Rows are points. Each copy is the shape, with its points in the same order, turned, moved and blurred by noise. Say if it was mirrored as well.
In the rows, 128 means zero.

Shape:
[[174 123]
 [111 112]
 [ 95 158]
 [140 160]
 [ 79 120]
 [148 140]
 [175 129]]
Copy 1 (7 x 2):
[[ 80 142]
 [123  95]
 [165 122]
 [130 151]
 [154  82]
 [112 140]
 [ 83 148]]
Copy 1 is: mirrored
Copy 2 (7 x 2):
[[182 166]
 [121 136]
 [135  86]
 [172 113]
 [ 92 108]
 [168 132]
 [183 163]]
Copy 2 is: mirrored
Copy 3, 7 rows:
[[ 99  85]
 [145 131]
 [105 169]
 [ 90 130]
 [149 159]
 [100 119]
 [ 89  86]]
Copy 3 is: mirrored

Shape, 7 rows:
[[153  90  92]
 [181 148  85]
 [147  80 135]
 [ 94 140 145]
 [ 98 141 158]
 [ 99 152 127]
 [123 129 138]]
Copy 1:
[[174  71 154]
 [209 114 118]
 [149  93 187]
 [105 131 130]
 [101 140 140]
 [118 125 112]
 [129 122 144]]
Copy 1 is: only turned
Copy 2, 7 rows:
[[118  84  59]
 [173 110  58]
 [ 88 112  77]
 [120 119 146]
 [120 133 148]
 [143 112 147]
 [121 116 116]]
Copy 2 is: mirrored

Shape (10 x 4):
[[141 160  78 133]
 [128 109 177  91]
 [130  96 131 145]
 [107 128  71 134]
 [144 104 168 137]
 [129 144  96 139]
 [106 108 151 131]
 [134  80 176 109]
 [106 197  89 144]
 [121 128 167 127]]
Copy 1 (10 x 4):
[[ 93 105  77 155]
 [124 134 147  66]
 [151 123 131 130]
 [138 106  64 146]
 [131 137 159 110]
 [111 118  89 146]
 [148 147 122 107]
 [149 127 162  79]
 [ 80 150  47 154]
 [120 155 134 100]]
Copy 1 is: mirrored
Copy 2, 10 rows:
[[142 118  71 118]
 [152  69 180 118]
 [161 134 149 123]
 [124 146  93  94]
 [171 106 168 141]
 [141 123  96 123]
 [136 116 166 131]
 [170  97 195 114]
 [ 99 113  66 146]
 [141  94 161 145]]
Copy 2 is: mirrored
Copy 3 (10 x 4):
[[180 122  69 158]
 [ 90 144 137 121]
 [115  91 100 124]
 [185  92 103 135]
 [ 85 114 100 130]
 [167 105  88 156]
 [109 103 128 137]
 [ 75 117 122 100]
 [190 119  97 202]
 [ 98 125 120 151]]
Copy 3 is: mirrored
Copy 4 (10 x 4):
[[137 140  57 136]
 [133 111 169 111]
 [119 111 126 166]
 [144  98  59 155]
 [108 125 155 148]
 [127 124  74 141]
 [113  92 135 140]
 [132 107 180 144]
 [103 119  35 106]
 [103 113 141 121]]
Copy 4 is: only turned

Shape (9 x 6):
[[125 117 113 149  75 113]
 [112 114 155 114 113  99]
 [123 190 195  98 133 121]
 [131 178  49  78 130 142]
 [160  99 139 148 134 140]
 [116 133  87  98 136 107]
 [131 139 136  72 174 138]
 [102 148 135 107 150 162]
 [127 136  78 177 140 144]]
Copy 1, 9 rows:
[[116 168 154 134 107 118]
 [140 123 143  99 114 109]
 [204  96 143 122 134  58]
 [197 159  75 175 115 157]
 [ 93 109 120 143 149 120]
 [160 153  91 131 101 144]
 [191  86  96 118 131 131]
 [183 128 123 121 167 129]
 [117 179  93 152 160 124]]
Copy 1 is: only turned
Copy 2:
[[166 162 103 125  90 126]
 [117 138  92 103 123  99]
 [128 127 136  71 194  89]
 [129 164 142 114 167 217]
 [137  90 137 138 108 125]
 [105 155 111 128 139 167]
 [ 87  97 133 102 167 151]
 [101 128 156  79 142 142]
 [124 156 177 150  92 154]]
Copy 2 is: only turned
Copy 3, 9 rows:
[[ 80 109 149 130 105 106]
 [110 144 152  87 141 111]
 [131 151 101  82 168 183]
 [188  44 111 132 129 110]
 [107 149 142 157 158  95]
 [162 103 131 110 118  91]
 [181 131 134 111 181 119]
 [165 126 156 128 153 149]
 [138 121 133 188  99 110]]
Copy 3 is: mirrored
